Every row gives one point. Two turns around zero, p and q, are shown by what they do to some points. Where does a point land after both, in the order given? Backwards means that the second turn is done in reverse. Each puzzle has new turns, and all numbers are rounded.

Turn p:
[-3  1 66] => [ 23  51 -35]
[ 3 23  5] => [-5 19 14]
[-16 -11 -26] => [  9 -29  11]
[ 17 -13 -45] => [-28 -40  10]
Turn q:
[-16 -30 -31] => [-39  10  22]
[ 15   3 -21] => [  0 -15  21]
[42  3 16] => [42  2 16]
[-42  24  36] => [ -3   3 -60]
Where do these land?
q, then p: [-29  -4 -32] => [ 42 -11   3]
p, then q: [31 30  9] => [ -9 -18 -39]
p, then q: [-62 -14 -14] => [43 27 40]
q, then p: [ -2 -20  34] => [-21  14  30]
p, then q backwards: [40 25 13] => [-31 -37  -5]
p, then q: [ 21 -16 -10] => [-27   7   1]

Turn p:
[-16   5  12 -30  18  28] => [ 19 -16  22  -4  -3 -36]
[ -7 -12 -18  51 -43 -30] => [-42  36 -19  -6  28  40]
[ 19  19   6 -35  23  17] => [ 30 -25   5  -6 -31 -18]
[ 31 -37 -34 -14  27  41] => [ 18  -7  61  18 -34  23]
[ 28  -8  31 -11  36 -44] => [ 28 -16 -41  48 -11   3]
[-44   7 -42  21 -20 -43] => [-64  44 -19   2   0 -10]
[-15 -20  35   7 -21   7] => [16  8  2 -1 46 -3]
[-20  41   7 -32 -32  12] => [  9  10 -11 -51  -2 -38]
[23  5  3 42 13 12] => [-13 -34   1   1   7  36]
Turn q:
[ 30  22 -21   4  10 -12] => [-30   0   0 -18  -6 -29]
[ 36 -59  -3 -19 -30 -11] => [-11  20 -44 -33 -14  49]
[24  1 21 30 27  4] => [-15 -21 -26  26 -16 -19]
[ 27  -3  14  32 -32  22] => [  6  -7 -51  -1  26 -10]
[-17  13  28  24  -6 -18] => [ 36 -17  -5   6 -11 -20]
[-36   3 -28   0  25  -3] => [ 1 27 38 20 -8 -8]
[-65  24 -11 -72   6  18] => [13 -2 90 -1 30 37]
Where do these land?
p, then q: [ 28  -3 -34  10 -16  18] => [  8 -22   1   2  40  22]
p, then q: [ 22  26  18   6 -29   7] => [-35   7  14 -11  11  26]
p, then q: [35 -5 22 15 -2 27] => [-30  -7 -22  17   8  30]
p, then q: [  2 -29  39 -30 -30  31] => [-47 -46 -12  -9 -23  -5]
p, then q: [ -3  13  -6 -25  30  -4] => [ 21  13 -21 -24 -12  -2]
p, then q: [-45  30 -17  44   8 -10] => [ 37  29  47  23 -17  12]
q, then p: [-39 -32 -22 -19  40 -70] => [ 35  12 -33 -77  39   8]

Turn p:
[  9 -18  13  -7 -12  18 -72  17  -9] => [ -2 -23 -43 -34  -1  -1   1  25 -50]
[12 14  2 -2 32  8  9 10 -9] => [ -2 -13  11   0   9 -11  -7 -33  -6]
[ 23 -19  -8  -2  -2 -26  33 -22 -11] => [  2  14  20   6 -35 -24 -15   1  27]
[  2  -8   5  10  23 -41 -61 -22  12] => [-14   7 -37 -15 -47  -1  43 -14 -28]
[-30   2 -27   1  24  12   6  14  -9] => [-18  -1  18   1   8  35 -15 -20 -10]
[-33  -2  19  18   9  -2   9 -20  -6] => [-29  -9 -12  15  -1  15  10  -4  28]
[ -7  17 -10 -24  -1  10  45 -24   5] => [ 7  3 43 -5 13  3  5 -3 40]
[ 15  -4   8 -26 -19   9  20  59  14] => [ 54 -19  12  22  19   1 -26  13 -19]
[ -5 -11  -6  24  23  12 -16  -5  25] => [ -2  15 -31 -12   1  18  -1 -26   1]
[ 14  29   4   9 -76   0  27  -7 -13] => [  1  27  19  23  32 -35   4  61  16]
Turn q:
[ 40  17  30 -15  23 -34   6   9   7] => [ -4  27   2  -3  27 -31 -11 -36  32]
[ 26  -5  -4  27 -27  21 -14  19   3] => [ 15 -14  35  26 -11   8   1 -19 -17]
[-26  40  26  -3  14  -7 -16  18   7] => [-34  21  -5  -7   7  34 -22 -15  16]
[ 13 -42 -14  27 -31 -33  38 -21  -1] => [ 46 -37 -17  17  -1 -42 -24  17  -7]
[-10 -57   0   4 -55   3 -11  10  -6] => [ 52 -53   0  15  -3  25  13   6   3]
[ 29  30 -11 -14 -12  -3   7   2   4] => [ -6  13  -2   8  20 -14   5 -27 -25]
[-24  -6 -23 -13  34  25  19   2   5] => [  0  30 -12 -25 -28   4  14  27 -11]
[  9  40  -9  -1  17  -6 -40  -5  25] => [-33  19  33 -16  33   9 -11  -5 -13]
[-15  -1  -3  -4  11  33  11 -33   5] => [-13  15  -7  12  -8  -1  20  40  -7]
[-42 -16   8 -10  26   1  -1  -1 -48] => [-23 -20 -29 -29 -34   9  16  14  30]
Where do these land?
p, then q: [ 28 -22 -34  -6  23  24  11   3 -21] => [-23 -18   7  -8  43  17  25   0  21]
p, then q: [  6   5   8 -12   9   6  -1  19  25] => [  2   2  12   5  -2 -31  15   0   0]
q, then p: [ 32  37  10 -31  10  27  10 -16  18] => [-32   8  25  33  20  -4  23 -32  14]
p, then q: [-16  12 -25  16 -10  -9  25  -4  23] => [-26  29  10  26  -3   5 -14  -2  -8]
p, then q backwards: [ 20   4 -17  22  11  28 -13  21 -33] => [  6  43 -25  12   0 -32   2  -7   7]
p, then q: [-15  -7  13  -1 -37 -43  11   2  31] => [ 20  12  16  32 -22  -5 -27 -30 -28]
p, then q: [-23 -17  21  12  -9   6  22  13 -29] => [ 13 -12  31 -10 -16  28 -16  17   7]
q, then p: [-11  -1  28 -14 -37 -12 -53 -36  24] => [  3 -25 -33  -4   6  26 -32 -61   8]
p, then q: [ 29   9  -5  14  25   0 -13   8 -60] => [-19 -50 -25 -26  12  11 -11  14  28]
p, then q: [-37   8  19 -43 -13 -10 -25  -5   5] => [ 43  13 -18  14 -40  -1  20  -7   7]
q, then p: [-13 -29 -19  42  28 -17  24  -5  18] => [ 27  -7 -12   7  -9 -16  12  29 -53]

Turn p:
[-19  47  24  31  18 -19 -37  14  33  46 -47 -23] => [ 68   3  -1  51 -12  10 -15  36  38  13   5  40]
[ 42  -5 -44 -22  -1  -6  24 -22  37 -12 -14  37] => [-24  34  34 -37 -17 -18 -26 -19   5  -7  49   0]
[  1   1  16  -4 -23  -1  15  -2  -4  26  32  26] => [ 15  27 -10  -9  24 -14  27 -22 -13   1  -3  -7]
[ 29  -2 -39  11   3  36 -20  46  40 -35   4 -34] => [-19 -13 -17  15 -82  -6 -32 -23  19  -1  -5 -23]
[-10  52   2 -43  -2  45  28  -5 -25 -30  17 -34] => [ 29 -41  13 -15 -19  -9 -10  10 -64 -23 -13 -46]
[  1  18  13 -38 -38  -1 -17 -11 -10   8 -20   8] => [ 20 -16  -4   8  21 -18  -3 -13 -22 -35  25  21]
[-19 -39  15 -64  19  16  57 -19   7  -1 -35   0] => [-17   6 -16 -53  38 -22 -59  40 -34  -5   4   0]
[ 19 -29  32  24   5  11  17   1  36 -32  24   0] => [-31  13  -3 -13 -26 -42   9  -1   1  33 -33   8]
[ 10  -6  32   0  16 -39  13  -8 -14 -36  33  17] => [-22  -5  43 -15  26 -21  21  -9   6   7 -42   1]
[ -9  17 -22  20  23  44 -16  51  -8  48 -58 -28] => [ 34 -13 -49  49 -17  27 -38  36  27  13  36 -33]
[ 37  20 -15 -18  -7 -23 -32  26 -36 -22  21  -6] => [-11 -25  29  31   1  -1   9 -36  16 -44  -9 -27]
[-22 -42 -29  14  34   9   8   4  14   9  21 -35] => [-24  22 -27 -18 -25  42 -13  22  10   7 -32 -12]
[ 11 -34  16  32 -12 -34  13 -38  -6   3  -4  -4] => [-39  29  15  14  21   6  20  12 -12  18  -6  36]
[-48  38 -26  23 -50 -38 -23  -5 -35  20 -10  45] => [ 41 -20  11  12  42  54  34 -49   0  12  40  29]
[-22 -36  26  33  15  -1 -30 -31 -30   9  37  30] => [-21  -2 -18 -18  27  13  75  16  22   8 -18  14]
Turn q:
[-15 -39  10 -14   6  15   3 -20  14  21  16 -27] => [ -6  38  16  -5   5   4  42 -16  10 -15   5 -12]
[  1  44   0  17 -23   4  11 -11   9  37 -73  35] => [-45 -38  -7  31   9   2 -29  -5   5  63  34 -21]
[-37 -28 -22  15  28  -1 -34   2  26 -24  15 -16] => [  0 -10  29 -42 -18  -8  15  -7  15 -51  18   8]
[ 37  21 -42  26  -4  35  44 -11  23   8 -44  31] => [-21 -44 -18  20  39  24   7  11 -36  36  53  18]
[  3 -44  -2  -7 -18 -24 -34 -16  -4 -18  36   6] => [  6  15  23   1 -29   5   6 -35  -7 -33 -33  29]
[ 12  36  10  46 -37   9  49  35  12  29 -31  28] => [ 21 -34 -24  12  32 -16 -17 -14  -2  79  32  -1]
[-24 -13 -15 -48   6 -37  -1   1  26 -19  27 -18] => [ -6  22  10 -35 -37 -24  17   1 -38 -27 -18 -15]
[ 24  -8  -7  -7   6  -8 -38   7  -2  -6  15 -54] => [ 18  30  16 -12  10  17 -28  -7  -9 -48  -5 -16]
[-24 -37  -2 -11  -4  -2  -3 -14  -8 -55  -4 -40] => [-10   2 -11 -52  -9  32  20 -17   5 -35 -31  -7]
[ 30  -3  44 -24  34  -2 -12  51 -58  19   2  30] => [ 17   0 -15  54  35 -46 -19  29  28 -14 -55  -2]
[  0  50 -11  53   1 -21  62 -37   2  28 -28  24] => [-21  -8 -61  15 -15   1 -15   3   1  60  67  19]
[ -4  28   5 -22  -7  24 -13  29 -61  22  26  18] => [ 46 -11   1  52 -12   0  -3  35  20   5 -31 -23]
[ -5  -5  33 -24  12   8 -33 -16  20 -42  42 -17] => [  1  37  40 -39 -12   9   3  24   8 -20 -35  21]
Where do these land?
p, then q backwards: [  6  22  23 -39  26 -36  28  -3   2 -13   6  -5] => [ 17   1  22 -21   3   5 -42  42  21 -14  10  -7]
q, then p: [ 18 -37 -18 -30 -24  76 -39   6  19   5  -2   9] => [-17 -13 -15   2  17 -48   6  65 -14  49 -29 -16]
q, then p: [-41  12 -46 -39 -26 -26 -17  24  10 -31  35 -26] => [-35 -26  -3  42  22 -27 -17 -21 -57 -42   0   2]
q, then p: [-30 -30 -41  19 -40  -8  13 -25  -8 -17 -60 -48] => [-27  -4 -30 -49 -33  31   4  30 -65 -36   2   0]
q, then p: [ 32  17 -33  44  47 -37  41  -4 -31  -7 -43 -11] => [-29 -13   2 -40 -36  67  15 -38  38 -22   3 -24]
p, then q: [ 18  35  17 -19  -9   0 -10  13 -30  24   5  13] => [  4  24 -31 -22  19   5 -16   2  -6 -21   7  31]
p, then q: [-18 -51   6  -5  -5  40 -23  32 -17 -13  54  -4] => [-33 -29 -25 -21 -15  29  36 -17 -34 -21  25 -41]
p, then q: [  2   4  32 -36 -13  -3 -10  11   7 -21  41  62] => [-61  38 -32 -10 -18 -14   7   3 -39 -12 -14   9]
p, then q: [ 15  13 -24  22  34   8  53 -12 -35  16  43   4] => [ 22  39 -23 -17  28  15  -5  28  19  16   6 -60]
p, then q: [ 26  24  13  12  12  34   8  15  -2  46 -17  -4] => [ 48  13 -10  -8  10  -3 -39  -9 -20  -9  27   2]
q, then p backwards: [-43  11  41   7   2  -1 -19 -16  42 -25 -54  42] => [  9 -43   0  21  36 -11   4  -1  11 -79 -14  33]
p, then q: [  0  11  33   8  18 -18 -31 -50  17 -26  -6   6] => [ -7 -16  -8   0  13 -51  13 -11  -6  36 -36  20]
p, then q backwards: [ 14  -4   5  62 -21 -22  21  -1  23  11 -17 -36] => [ 30  22  21 -13 -28  -6   5 -45  -5  31  23  36]
p, then q: [  4 -25 -10  -6  -4  -5 -14  10   3  50  16  -2] => [  1 -20   1 -20  -6  19 -10  35 -21   2  30   5]
